Every row gives one point. Before rounding, the points of a table are all equally far from one centre. They may lie mostly on one side of it. Write the centre, to within rounding.
In the rows, 128 means zero.

Points (7 x 2):
[[126  83]
 [118  95]
 [152  67]
 [211 125]
 [136  73]
 [142  70]
 [196  77]]
Centre: [163 114]

Points (10 x 3):
[[115 107 160]
 [ 79 162 205]
 [112 116 176]
 [ 51 140 193]
 [ 73 119  84]
 [134 168 183]
 [ 90  98 115]
 [144 139 158]
 [ 95 232 147]
 [ 70 131 196]]
Centre: [ 83 164 136]

Points:
[[134 127  49 117 151 206]
 [185 166 161  64 127 132]
 [174 114 136  51 205 146]
 [ 76 126  62  67 148 112]
 [143 116  44  79 175 177]
 [143 128 115  56 178 235]
 [145 191  89  71 106 120]
 [130 123  72  28 129 178]
 [190 125  92 103 182 122]
 [125  59 110  75 124 135]
 [154 111  97  37 104 153]
 [196 131 146 115 116 140]]
Centre: [117 141 125  95 153 159]

Points:
[[176 116 134  46 109 140  87 122 141]
 [176 191 116  64 179 123 129 162 166]
 [161 202 126 141 133  85 111 163 143]
 [127 113 104   7 137 115 114 177 136]
 [109 160 151  73 107  97 101  92 143]
 [160 168 137 144 156  88  91 135 154]
 [188 129 108  70 136 158  99 136 121]
 [157 188 121  60 143  87  71 175 157]
 [187 136 109  79 145  87 117 198 204]
 [152 138 114 102 115  76  98 175  70]
 [118 147 115  87 171 128  76 128 115]
 [149 180  90 109 138 103 130 230 144]
 [135 164 155 105 174 100  69 134 132]]
Centre: [138 136 138  87 127 109 134 167 144]

Points (15 x 12):
[[101  77 157  87 229 177 211 126 133 150 147 165]
 [126 109 165  61 236 139 206 113 104 166 185 147]
 [134 148 175  79 180 123 194 176  40 123 151 138]
 [ 93 136 192  63 172 134 165 138  60 163 214 110]
 [159 132 155  34 166 100 167 100 158 139 199 138]
 [ 97 135 126  74 214 107 177 113  90 130 172 137]
 [125 114 179  23 189 111 177  96  97 147 183 116]
 [ 92 141 194 123 193 153 163 197  56 153 176 125]
 [109 148 181  36 199 111 176  98 108 158 171 105]
 [115 129 133  65 157 122 175 176  86  80 195 112]
 [172 165 153  67 125 127 113 104 117 185 166 178]
 [ 77 149 156  87 143 110 215  77 112 166 156 107]
 [100 142 208  83 212 148 171 104  90 115 179  97]
 [128 100 197  63 178 151 196 183 129  98 206 144]
 [105 171 128  75 179 126 203 161  90 208 151 147]]
Centre: [151 108 154 111 149 157 163 140 123 161 150 107]

Points, 25 rows:
[[154 124 181 169  78 135 173 125  67 108  88 144 199 145 130 115 135  87]
 [ 89  70 172 142 122 144 118 133  78  81 159 151 183 111  96 123 159 152]
 [ 91 112 185 177  63 150 100 112  61 147 162 112 160 143  75  91 135  99]
 [ 98 131 163 193  93 157 135 157  83  80 105 167 182 110 123 130 115 131]
 [130 105 178 162  71 161 140 162  41 102 135 118 202 125 115  90 133 127]
 [105  99 164 128  87 138  89 110   7 119 128 145 147 124 103  87 107 130]
 [144  68 155 154  84 159 174  87  69 154 108 126 181 113  96  98 120 143]
 [107 101 169 176 136 159 173 106  58 138 137 101 190 136 134 121 118 116]
 [115  96 164 139  86 151 146 118  34 102 127 111 171 155 119  88 131 165]
 [149 117 205 169  73 174 128 118  68 157 137 153 176 147  84  51 154 101]
 [111  73 163 165 100 134 109 112  64 128 186 116 194 126  90 128 144  95]
 [149 106 157 194 101 132 117 112  77  81  74 164 189 146 149  96 160  96]
 [148 109 224 143  71 169 125 102  77 115 174 156 179 132 106 130 123 168]
 [ 85 106 205 144 113 162  80  83  54 115 135 126 186 148 148 117 131 143]
 [108  94 143 143 107 163 128 127  60  98 113 100 196 142 154  87 133  58]
 [118 135 203 144  85 181 164 100  61 106 163 158 192 108 121  85  86 126]
 [144 153 182 136  67 180 140 125 127 129 154  91 168 154 123 126 189 147]
 [156 138 166 151 123 158 176 129 107  99 152 139 191 169  90 105 133 109]
 [132 115 157 156  74 133 164 126  27 119 134 166 183 102 124 136 104 110]
 [138  93 147 157  73 186 143 133  54 157 154  85 156 123  99 121 155 139]
 [145  85 166 192  82 152  96 116  69 106 159 160 176 154 154 128  96 155]
 [108  68 178 177  75 210 119 109  66 133 125 123 145 142 127  85 127 158]
 [139 124 154 129  59 147 103  78  86 160 102 185 192  77  91  96 125  82]
 [122  99 162 140  67 146 139 107 107 135 161 180 193 118 130 120  91 182]
 [148 125 160 175 124 176 132 128  23 124 110 151 170  91 158 134 127 150]]
Centre: [139 118 167 142 101 142 117 111 107 123 138 137 134 104 141  96 137 112]

Points (31 x 24):
[[ 67 176 135 125 147 124  93  99 203 216 134 141 158 133 106 100 116  88
   65  46 154 100 152 140]
 [ 25 160 136 118 126 132 114  66 177 164 121  99 172 170 107 110 125 127
  110  60 165 104 144 183]
 [ 77 187 117 112 151 138 128  60 192 221 115 133 171 118 102 138 117  91
   87  81 167  95 123 169]
 [ 72 172 137 135 173 108 137  81 200 197 114 116 184 144 133  95 125 115
   67  87 158 108 134 174]
 [ 97 161 128 112 119 144  87  56 217 204 140 150 145 176 121 112 155  67
   87  99 177 101 178 158]
 [ 85 171 125 121 153 125 121  72 249 191 114 104 163 138 162  83 105 127
  102  80 157 112 161 156]
 [ 65 140 160 102 107 111  80  49 237 221 118 126 144 176 137 118 110  98
  102  98 152 154 190 133]
 [ 75 176 166 115 138 104  95 109 214 197 146 140 194 125 120 119 113 105
   49 128 171 111 159 154]
 [ 64 198 136 123 165 114 132  50 207 214 101 135 149 144 113 134  99  98
   62  92 166  98 152 150]
 [ 99 162 111 113 148 109 109  59 218 196 146 150 121 150 137 106  93 100
   46  71 173 130 109 130]
 [ 70 148 153  68 146 107 117  59 220 211 122 121 181  99 127  93 138 131
   97  83 192 113 177 130]
 [ 89 171 145 145 124  95 159  98 223 188 130 126 124 133 125 117 101 106
   48  66 179  96 165 118]
 [ 60 175 151 135 172 109  91 100 216 214 116 139 149 167 117 168 111 116
   99  71 157 125 164 183]
 [104 144 153 106 191 127 134  86 184 238  90 151 176 139 107 133 118  95
  101 125 167 136 139 143]
 [ 66 130 135 113 151  95 135  62 212 241 152 117 168 155 150 123 107  96
   75  88 162 140 151 162]
 [ 67 173 120 136 137 119  91  91 160 227 136 111 173 100 141  90 123 112
   94  59 156  93 148 156]
 [ 70 181 142 111 124 117 120  72 199 205 131  95 138 186 125  91 122 124
  100  84 168  91 172 130]
 [ 78 188  90 103 123 107  92  65 194 215 129 147 164 110 100 108 109  84
   70 106 171 106 152 161]
 [ 53 164 105 125 163 141 134  92 225 196 139 107 131 143 136  94 101  88
   78  86 146 122 141 180]
 [ 44 193 134 117 128  86  90  72 194 206 124 144 132 127 125  93 125  88
   93 100 153 101 162 195]
 [100 174 156  96 173  98 125  72 201 215 136 146 201 135 120 131 118  92
   58  94 181 111 177 145]
 [ 58 173 119 116 161 115  85  69 228 195 120 138 141 193 134 148 104  84
   92  70 134  94 167 137]
 [ 72 184 105  85 134 104  84  58 160 214 103 125 175 122  98 122 122 104
   79 103 185 132 174 191]
 [ 60 157 163 112 178 111 126  75 203 211 135 113 178 138 124 134 113  89
   88  83 218 111 137 149]
 [ 89 184 134 118 159 148  99  85 215 196 152 137 162 134  91 173 125 119
   57  67 186 125 157 166]
 [100 182 145 125 147 133 105  84 207 208 126  89 145 110 116 117 114 149
   58  82 140 113 138 171]
 [ 80 158 109 125 136 108  69  87 226 196 143 124 149 169 122  94 106 138
  103  59 145 125 145 138]
 [ 69 189 163  92 179 118 110  85 211 208 129 119 138 113 141 124 105  75
   82  72 152  91 136 178]
 [ 73 146 175 141 168  98  99  66 247 201 153 102 146 137 145 125  90  80
   85 109 180 130 168 162]
 [ 76 186 105 130 153 131 127  60 190 233 121 118 182 138 136 150 135 107
   92  65 133 124 144 161]
 [ 75 166 115 135 125 144 125  78 193 228 151 151 175 172 126 106 118 111
   95  70 133 129 161 155]]
Centre: [ 88 137 138 111 139 120 110  78 164 146 126 133 133 117 141 144 116 101
 105  99 152 138 171 134]

Points, 29 rows:
[[139 138 198  83 102 190  89 179 214 180 206 131 109 139  71 113 137 183
  144 108 177 165 113  99]
 [109 159 213  47 108 148 126 190 169 175 157 139  78 119  31 128  93 165
  122  95 220 145 153 139]
 [201 141 204  62 103 183 124 150 192 143 152 116 142 132  56 120  89 155
  160 103 162 140 124  92]
 [105 108 172  52 109 174  94 177 155 166 194  97 202 141 143 112  84 248
  153 161 160 154 181 102]
 [173 103 211  83 120 160  85 185 161 141 179  91 100 170  70 107  67 164
  131 151 164 125 137 215]
 [154 156 179  33  73 182 151 105  94 194 170 118 120 112  21 158 112 126
  105  60 160 208  83 127]
 [132 145 230 107 111 170  95 160 182 155 147 105 157 119  22 105 122 159
   86  78 144 144  77 166]
 [180 126 178  55  95 185 123 172 172 204 152  66  63  94  45 148  98 190
  106 103 155 146 132 162]
 [103 186 215  79 153 133  80 133 162 170 182  54 166 138 134 110  21 200
  141 121 127 108 134 126]
 [140 130 200 104 117 147 157 164 149 192 128  59 163 111 103 127 155 187
  122 112 214  91  94  98]
 [174 160 216  49  84 169  94 197 181 169 160  98 131 132 116 136 206 175
  114 112 141 127 167 124]
 [189 108 175 112 101 175 124 140 159 147 160 119 160 159  43  88 113 167
  158  76 203 102 127 135]
 [121 173 161  91 137 136 140 201 200 201 188  68 138  90 163 126  63 174
  110 118 184 206  95 124]
 [145 180 201  83  99 157  95 144 187 163 133 133 158  85  75 110 123 165
  142   8 132 152 120 135]
 [156 175 225  87 129 158 128 152 147 150 197 110 178  90  70 165 129  95
   93  96 236 164 199 179]
 [178 135 199 105  63 158 190 125 201 164 160  87 109 153  55  80 151 177
  110 147 133 151 112 167]
 [141 199 203  72  67 212  67 188 137 162 191 195 152 110  67 103 121 189
   92 176 177 122 186 129]
 [111 137 223  85  94 155  72 172 174 217 202 114  95 113 101 110 120 223
  150 104  97 125 141 180]
 [168 140 185  64  64 114  98 166 190 173 164 117  95 136  35  97 134 163
  167 133 183 118 104 154]
 [102 152 224  82 114 120 126 146 161 148 162 190 140 100  90  88 160 197
  191 137 186 152 111  87]
 [162 109 194  51  98 159 130 190 166 140 158 114 143  77  25 153 100 174
  129 110 171 140 114 104]
 [208 115 159  76 136 161  82 163 225 193 179  82  93 118  98 107 124 138
  101 128 155 168 181 159]
 [157 143 196 140 108 142  24 177 203 183 207 132  94 127  77 132 116 213
  120 128 169 154 108 171]
 [152 146 239  58 156 123 131 146 142 169 171 130 126 117  64 112 169 227
  186 129 183 161 187 138]
 [169  84 243  85  83 164  72 144 155 166 204  83 128 101  78 123  71 205
   87  56 168 144 150 146]
 [160 168 178 124 106 189 122 167 132 112 132  70 144 201 112 135  89 123
  128  87 124  96 172 190]
 [165 129 192  78  85 175 137 220 166 123 238  96 182 153 122 132 103 146
   97 134 181 186 109 134]
 [ 86 161 163  61  86 137  92 190 167 163 184 102 130 112  91  79 100 167
  202  88 172 146 129  81]
 [117 101 236  58  81 195  81 148 138 167 157  29 170 109  46 137 112 172
  114 107 152 179 135 131]]
Centre: [129 161 150  96 100 137 106 109 104 149 165 120 130 114 122 123 115 172
  96 134 159 168 145 152]

Points:
[[111 168 117  81 101 166  91 108 145 192 139 128 156 182 180 109 180 117
  131 135 201 176  90 118]
 [ 96 147 143  92 117 191 101  93 139 176 113 106 127 161 230 139 172 130
  101 138 235 158  89 117]
 [ 83 192 131  79 122 145  87 106 134 140 111 109 163 167 208 155 124 100
  119 119 236 156  84 105]
 [ 95 157 159  99 108 164  67  92 157 161 138 126 114 142 202 107 161 117
  122 132 216 181  86  90]
 [ 93 176 142  94 136 178  79 107 131 114 110 106 143 129 209 138 126 152
  128 156 204 189  87 103]
 [ 89 182 143  98  82 162  98  99 135 172 105 117 175 155 199 161 195 137
  121 106 191 187  58 111]
 [124 188 184 108 143 169  96 128 138 150 102 123 129 154 187 108 154  87
  122 126 200 190 114  94]
 [ 85 143 162 115 103 142 118 107 156 151 130  46 133 141 185 109 155  90
  102 155 220 174  50 126]
 [105 157 146  57 117 186  93 118 112 148 140 127 145 141 162 123 130 109
  111 111 236 194  96  97]
 [ 92 181 129  83  83 183  79 107 119 143 126 104 133 123 213 175 136 139
  129 106 215 156  88  81]
 [104 166 126 121 115 187 111  75 128 131 134  97 137 164 174 146 157 106
  123 131 249 191  88 113]
 [ 94 160 113  76 149 172  92 105 157 136 141 111 141 129 214 128 181  93
  144 137 222 173  80  93]
 [ 89 176 154  66 132 194  93  89 150 180 110 103 146 168 199 157 126 137
  114 133 207 161  83 108]
 [105 200 125  87 125 158 105  81 148 147 139 126 104 165 207 139 187 139
  130 124 227 182  70 122]
 [ 94 190  96  95  98 139  98 129 122 170 114 133 129 171 191 152 148 114
  110 134 213 173  98  62]
 [156 135 135  81 134 204 109 123 158 129 133 118 114 142 196 125 164 116
   93 164 208 207  68 115]
 [ 85 131 127  67 119 128  79  84 148 138 166  92 151 147 206 119 136 143
  116 124 208 153 103 108]
 [109 181 140 113 140 191  68 128 141 148 133  96 153 134 185 144 174 107
  114 113 220 162  67 129]
 [ 90 139 120  81  76 172  87 105 168 154 104 111 152 132 209 129 150 126
  145  94 205 180  53 106]
 [116 184 146  70 101 182  65  88 143 136  86  82 123 163 206 111 158 115
  101 120 180 167  65  91]
 [ 95 184 161  80 131 169  84 112 118 160 102  91 137 146 179 168 158 105
  124 128 200 194  25 104]
 [142 159 132  68  96 143  66  63 136 148 110 124 168 135 215 150 159 136
  101 111 222 175  86 120]
 [ 85 169 135  64  98 197  89  84 149 130 125 121 126  91 195 124 146 122
  107 166 221 196 101 146]
 [121 152 109 107 120 157  68  75 183 153 116 147 141 112 189 117 158 109
  140 117 194 171  88  78]
 [ 68 150 155  95  98 153 103 118 179 173 157 104 134 172 178 112 152 110
  110 114 185 188 106 100]
 [ 94 165 168  97  98 167 106 100 127 137 121  82 130 107 212 115 113 105
  108  90 194 190  72  98]
 [101 168 125  56 117 176  88 100 135 165 138  99 103 168 202 127 167 117
  136 114 218 158  46 110]
 [117 164 135  98 124 180  84  88 117 161 117 143 117 130 186 123 128 142
  131 115 230 190  92 119]
 [ 90 176 158  70  97 198 114  90 123 149 124  73 120 157 157 135 164 139
  110  98 183 184  37 100]
 [117 178 148  58  80 178  78  74 169 160 151 111 123 147 194 147 168 124
  154 107 196 181 100 110]]
Centre: [116 146 139  79 104 139 134 107 140 130 104 118 119 124 158 156 162 108
 110 136 171 140  93 127]

Points:
[[ 78  95  64  96  76 159 147 114  61 142 168 155 162 211 102 162 186 198
  183 137 173 113 114 151]
 [120 100 101  51  49 182 102  79  78 180 130 100 112 198  91 159 144 198
  162 158 156 127  94 142]
 [109  62  58  48  95 136 108 139 109 156 159 122 131 203  77 185 128 200
  182 191 132  86 103 177]
 [ 92  86  96  43  84 194 114 112 104 188 185 131 100 162  69 180 163 160
  213 145 154  84 152 169]
 [ 73 100  72  65 114 159 170 117 129 174 105 156 127 225  72 176 130 169
  200 170 157 122 122 137]
 [108  95  86  56 153 200 182  93 131 183 128 181  84 142  73 196 166 171
  169 155  89 106 144 181]
 [122 121 110  70 117 170 191 103  77 173 161 117 155 183  88 145 173 173
  184 170 177  85 129 151]
 [ 63  38 109  66  91 195 175 118  86 148 163 135 106 168  66 136 168 205
  179 150 130  90 141 159]
 [103  35  74  79 102 175 126 156  73 170 184 172 101 209  85 177 144 168
  151 174 111 100  87 128]
 [ 56 113  82  40 106 183 140 107 129 184 144 154 121 155  98 175 149 165
  217 134 177  98 100 155]
 [101  73 105  71 141 193 155 111 114 144 190 163 119 197  70 168 133 203
  228 136 150 111 145 154]
 [118  78  68   8 138 203 107 164 123 168 133 172 127 215  91 185 153 175
  158 156 146 127 128 186]
 [ 79 125 102  76 111 164 181 117  81 131 189 161 125 208 130 133 158 186
  188 154 165  97 159 144]
 [ 93  78  79  47  85 203 163 118 120 164 172 166 129 211  67 184 146 192
  199 159 155 104 116 171]
 [105 103 100  25  99 169  90 151  58 146 167 195 142 176  96 141 177 218
  219 176 117 115 128 162]
 [119 109 125  53  55 158  63  94  94 148 147 168 129 218  78 173 134 194
  160 171 190 115 130 135]
 [110  91  91  32 121 183 138 112  87 179  91 132 186  99  67 164 132 173
  163 148 127  79 139 198]
 [111  76  77  26 115 203 155 116 100 210 152 143 116 165  98 141 176 193
  140 156 149  99 141 183]
 [123  58  98  17 134 182 137 141 102 157 175 203 139 205  91 162 157 149
  198 177 144  97 125 148]
 [104  77  58  68  68 209 144 136  80 119 115 128 168 198  96 139 160 172
  197 143 136  99 163 169]
 [ 84  71 109  36 101 183 118 124  77 199 161 148 119 209  61 171 142 161
  186 187 171 129 135 145]
 [ 85  64  88  56 127 182 147 134  86 162 120 158 109 178 106 197 156 155
  210 181 183 103 119 179]
 [ 94  86  90  69 115 202 135 103  68 180 157 180 111 177  87 142 162 163
  183 177 180 104 129 177]
 [102 109  95  17 130 192  92 131  58 175 164 130 163 165  59 199 171 172
  171 155 140  96 167 183]
 [ 88  90 118  47  49 192 123  97  82 151 129 157 127 173  64 149 166 185
  220 138 150 111 137 205]
 [ 94  81  64  49 104 189 150 128  83 174 164 158  98 178 103 143 162 161
  187 147 168 101 108 187]
 [ 80  93  99  53  93 190 135  91  77 133 149 148 151 177 132 154 132 156
  204 110 164  62 148 144]
 [140  26  78 107 140 159 110 101  60 168 143 175 152 148  91 153 135 217
  167 105 140 120 127 128]
 [128  58 109  35 126 218  96 140  88 179 152 124  96 219 105 171 129 173
  176 136 143 115 143 163]
 [ 94  69  90  36  92 190 146 158  99 238 157 136 166 196  82 161 159 188
  139 181 138 143 125 118]
 [ 97  84  80  60  85 208 143 114 108 172 139 154 159 206  62 180 115 145
  213 150 164 112 148 125]]
Centre: [112 100 131  84  99 155 124 138 119 143 140 152 145 147 107 178 152 168
 147 144 109 139 134 146]

Points, 30 rows:
[[177 169 172 173 114 115 151 192  30 143 116 107 159 128  81 149 131  99
  144 158  60 124 174 170]
 [136 151 193 184 103 113 155 202  52 136 153 139 156 125  30 110 157 105
  145 110  75 112 139 151]
 [121 128 133 175 111 126 144 153  72 110 119 141 157 162  48  88 166 141
  125 141  72 129 100 194]
 [180 202 174 186 102 112 166 172  82  95  96 131 135 138  95  95 156 106
  168 122  98 116 140 191]
 [146 182 197 172 129  97 148 202 101 105  92 103 135  97 107 134 130 144
  198 185  78 108 175 159]
 [137 224 152 196 147  84 151 154  55 119 128 114 106 141 106 128 160 116
  113 140  56 129  96 169]
 [148 166 224 190 121  88 139 138  68  81 108 101  99 132  57 110 153 103
  115 141  92 129 185 168]
 [179 192 205 176 125 128 169 153  63 114 140 170 153 143 106 137 138  85
  122 144  56 131 160 179]
 [159 163 182 193  95 110 187 135  50 124 114 110 125 173  65 179 141  94
  157 179  91 147 103 173]
 [157 186 154 177 163 105 171 204  73 146 129 130 148 117 100 106 129 108
  153 145  90 142 119 215]
 [153 153 164 169 122 142 146 184  34  79 129 128  74 142  29 129 153 109
  141 135 100 111 138 177]
 [167 181 173 162 172  80 138 189  69 105 107 122 134 151  74 125 150 160
  142 197 120 141 127 189]
 [158 151 197 190 130  83 101 112  75 160 115 134 162 139 102 136 119 121
  174 150  78  89 126 184]
 [155 207 166 201 139  94 157 143  61 141 149 106 110 128 101 124 187 113
  147 147 112  94 160 163]
 [146 149 171 124 130 107 176 150  58  96 135 142  96 168  47 123 123 143
  136 165  67  86 152 220]
 [200 165 172 169 123  85 136 146  51 145 124 106 131 134  71  89 156  96
   87 119 100 120 108 171]
 [142 149 165 171 103  77  86 170  58 119  90 137  99 152  39 133 103  92
  162 133 118  96 130 174]
 [141 182 190 155 133 125 119 174   7  99 121 143 138 132  93 111 142 132
  137 158  91 132 167 172]
 [168 197 242 141 131  77 164 134  73  90 164 119 158 141  86 199 123 125
  163 171  94 118 167 133]
 [159 179 157 155 137 136 168 143  45 132 109 103 117 134  74 136 103 116
  154 182  89 120 171 212]
 [172 156 192 196 164  90 140 154  59 114 142 149 173 145  78 140 148 152
  135 156  68 140 163 185]
 [177 166 176 153 154  92 142 164  75 100 178 140 167 109  75 109 183 101
  126 142  50 107 168 171]
 [166 156 171 127 148 101 142 203  39 115  72 125 117 101  65 125 107 112
  185 149  79 150 130 166]
 [187 160 174 151 141  43 140 196  56 104 119 134 142 133  86 138 176 108
  135 184  71 119 130 176]
 [172 138 216 145 137 112 184 177  44 110 130  53 167 177 125 122 141 111
  128 148 126 111 138 177]
 [142 174 188 159 151 102 122 185  24 119 151  84 127 149  59 146  63  82
  154 167 102  79 101 129]
 [151 123 160 173 111  50 147 168  65  77 178  92 132 114  54 124 197 135
  135 163 110 140  90 165]
 [168 180 169 143  87 115 131 112  41  96 149  88 136 101  61 151 138 133
  127 145  46 161 175 151]
 [152 173 159 135 130  80 170 170  37 126 137 154  94 144  70 108 151 155
  103 143  87 129 176 188]
 [204 137 169 173  93  98 167 155  47  83 168 111 121 150  99 154 170 122
  205 158  80 135 108 175]]
Centre: [139 138 161 139 124 103 149 155 108 104 149 114 122 139 103 139 111 118
 137 138 100 128 127 129]
